Each wall is flat, endless, passes through zero and stands at right angles to its row. A trip goes straight from one point to another. List the walls that it crosses, first one first.
(in the rows, 128 means zero)

Walls:
(1): [147 124]
(2): [129 109]
(3): [138 104]
Trips:
[105  97] to [162 109] => 1
[170 108] to [173 128] => none
[ 88 134] to [126 138] => none
[108 143] to [120 121] => 2, 3
[135  70] to [165 111] => none
[187 123] to [160 185] => 2, 3
[108  88] to [150 120] => 1
[111 144] to [ 45 120] => 2

Walls:
(1): [137 119 128 107 119  84 154 100 131]
(2): [155 156 126 146 133 153  69 154 185]
(3): [144 117 145 143 118 113 186 141 164]
(4): [115 142  89 139 196 140 123 144 120]
(5): [118 123 153 133 141 105  90 109 176]
(6): [150  57 126 111  95 182 129  72 126]
Trips:
[186  31 196 102  95 129 141 129 114] to [144 110 109 147 170 108 110 111 128] => 5, 4, 3, 2, 6
[155  94  99  94 125 139 171 109 130] to [179 149 130  84 141 136  92 127  97] => 3, 4, 2, 1
[109 117 116 107 126 143 150 123  78] to [136 150 169 164 114 127 112 167 177] => 1, 4, 6, 3, 2, 5
[ 74  69 126 110 114 114  61 146 136] to [130 114 149  78 143  92 124 163 114] => 2, 1, 6
[ 90 107 109 135  89 103 115 146 133] to [131 106 132 173 154  94 143 144 129] => 3, 4

Walls:
(1): [ 98 112 148 198 150  96 125 122 128 137 129 120 163 118 180 109 139 120
 119 162]
(2): [135 123  88  84 163 129 125 135 115 156 117 170 134 168 117 137 116 114
 150 122]
(3): [107  78 122 203 178 120 126 156 148 154 120  53 134 181 118 132 104 148
 121 132]
(4): [113 149 106 172 135  37  87 117 113 142 159 125  92 146 114 196 172 167
  75 116]
(5): [148 137 114 152 152 158 119 120  90  94 142 133 120 147 134 127 143  85
 119  83]
(6): [134  85 152 130 138 106 122 132 111  92 144 103 122 100 104 139 158 101
 126 134]
(7): [116  96  94  81 126 126 140 168 114  96 118 148 106 164 103 175  99 143
  94 143]
(8): [137 209 112 119 147  82  77 127 110 147 138 199  93  96 100 126  76 108
 165 101]
Trips:
[115  97 106 154 138 159 161 130 170 155 166 179 155 142 183 140  96 131
 123 105] to [131  74 166 146  63 150 139 132 131 170 125 115 135 166 123  94  99 161
  91 120] => 5, 2
[125 154  96 110 126 166 101 159 137 115 138 162 120 113 136 118  88 107
  84 153] to [103 136 109 167 143 122 153 119 125 122 104 100  74 115 147  85 155 133
 122 147] => 2, 1, 3, 7, 8, 4, 6
[110 115 168 103 102 130 140 116 164  90  90 126 105 113  94 118 125 162
 101 130] to [116  74 129 161 117 118 135 195 139 120  79 110 134  96 171 141 116 182
 165 139] => 3, 1

Walls:
(1): [149 113 116 169  99 128 113 112 118 110  59  95 131 166 132 172 121 144
 156 136  95 147  93  74 175  86 115 119 154 181 153 157  83 140  72 125
 176 140 105 125 140 175 188 108 136 104  89 135]
(2): [123 130 109 160  84 121 163 160 152 137 113 121  53  99 138 190 102 105
  94 107  67 126 118 174 106 123 120  87 141 142  99 104 137  98 116 105
 115 149 118 120 149 122 106 134 153 151 111 133]
(3): [ 90 113 164 156 133 166 157 125 113 113  93 119 146 106 154 198 130 120
 120 107 111 124 118 145 160 168 115 153 129  83 186 169 132 139  86 162
 184 124 131 109 141  99 102 142 175  94 148 138]
(4): [127 129 155  45  84 121 117 104 137 166  95 108 111 135 177 154 120  97
 158 139 144 144 144  80 140 130 132 135  93 120 144 130  64 141 138  99
 163 118 149 142 155 147 123 147 118 184 114 138]
(5): [128 126 115 144 185 133  93 129 162  98 127 120  77 106 118 135 135 141
 203 114 143 108 170 116 139 142 161 192 134 156 158 158 100  95 141 119
 170 155 114 174 110 116  97 154  96 132 125 149]
(6): [ 56 106 113 122 171 183 146 125 171 134 123 139 113  93 119 126  85 135
 145 172  97 122 115 169 121 109 165 123 186 219 119 146 180 134  91 120
  87 170 109 179 151 134 111 112 117 146  94 150]
Trips:
[ 88 149 106 132 114 135 153 137 122 150 115 198 157 129 139 131 100 119
  98 135 146  56 141 116 153 149 166 158 162 118 124 142 141 122 141 156
 157 108 130 138 121 128 136 117  99 103 142 115] to [112 146  58 118 152 169  97  88 106 148 175  93 151 116 159  82 132  86
  77 129  69 118 122  87 127 106 121 142 103 164  95 120 153 147 106 135
 163 143 149 114 152 125 116 119 129 130 164  95] => 5, 3
[112 123 156 117 136 119 165  98 167 144 147 124 153 161 123 134 146  94
 152  95  88 122 163 131 112 125 128 140 105 131 158 149 138 127  89 182
 120 123  95 126 118 175 142 145 144 119 122  85] to [111 140  88 131  92 179  77 170 106 129 154 154 127 146 107 129 120 111
 120 124 127 151 146 154 134  87 173 127 141 140 121 137 133 106 139 137
 136 162 128 118 137 125 154 134 106 137 189 131] => 4, 5, 3, 1, 2
[127 166 110 149 118 123 122 134 180 118 140 178  98 186 138 171 105  84
 147 117 142 133 149  82 176 120 140 142  92 137 114 149 117 113 167 187
  80  89 148 133  85 124 192 146 122 104 106 115] to [186 105 137 153 102 169 132 107 111 104 121 128  97 140 145 125 102 106
 188 111 187  90 122 179 142 177  98 143  99 115 155 106 118 128 153  97
 134 117 186 123 138 132 133 128 145 149 113 139] => 3, 1
[136  92 152 107 108  93 151 115  96  95 127 139 114 142  92  81 113 165
 148 150 132 146 161 106 129 136 107 119 143 137  80 111  90 148  85 179
 133 197  85 122  90  69 106 123 146 216 109 166] to [104 101 165 144 173  82 164  86 115 125 171  84 126  94 105 125 147 164
 105 135 121 132  76  59 139 162  88 155 136 114 165 146 159 150  92  93
 126 144 108 116  85  92 124 107 114 135 131 124] => 4, 3, 6
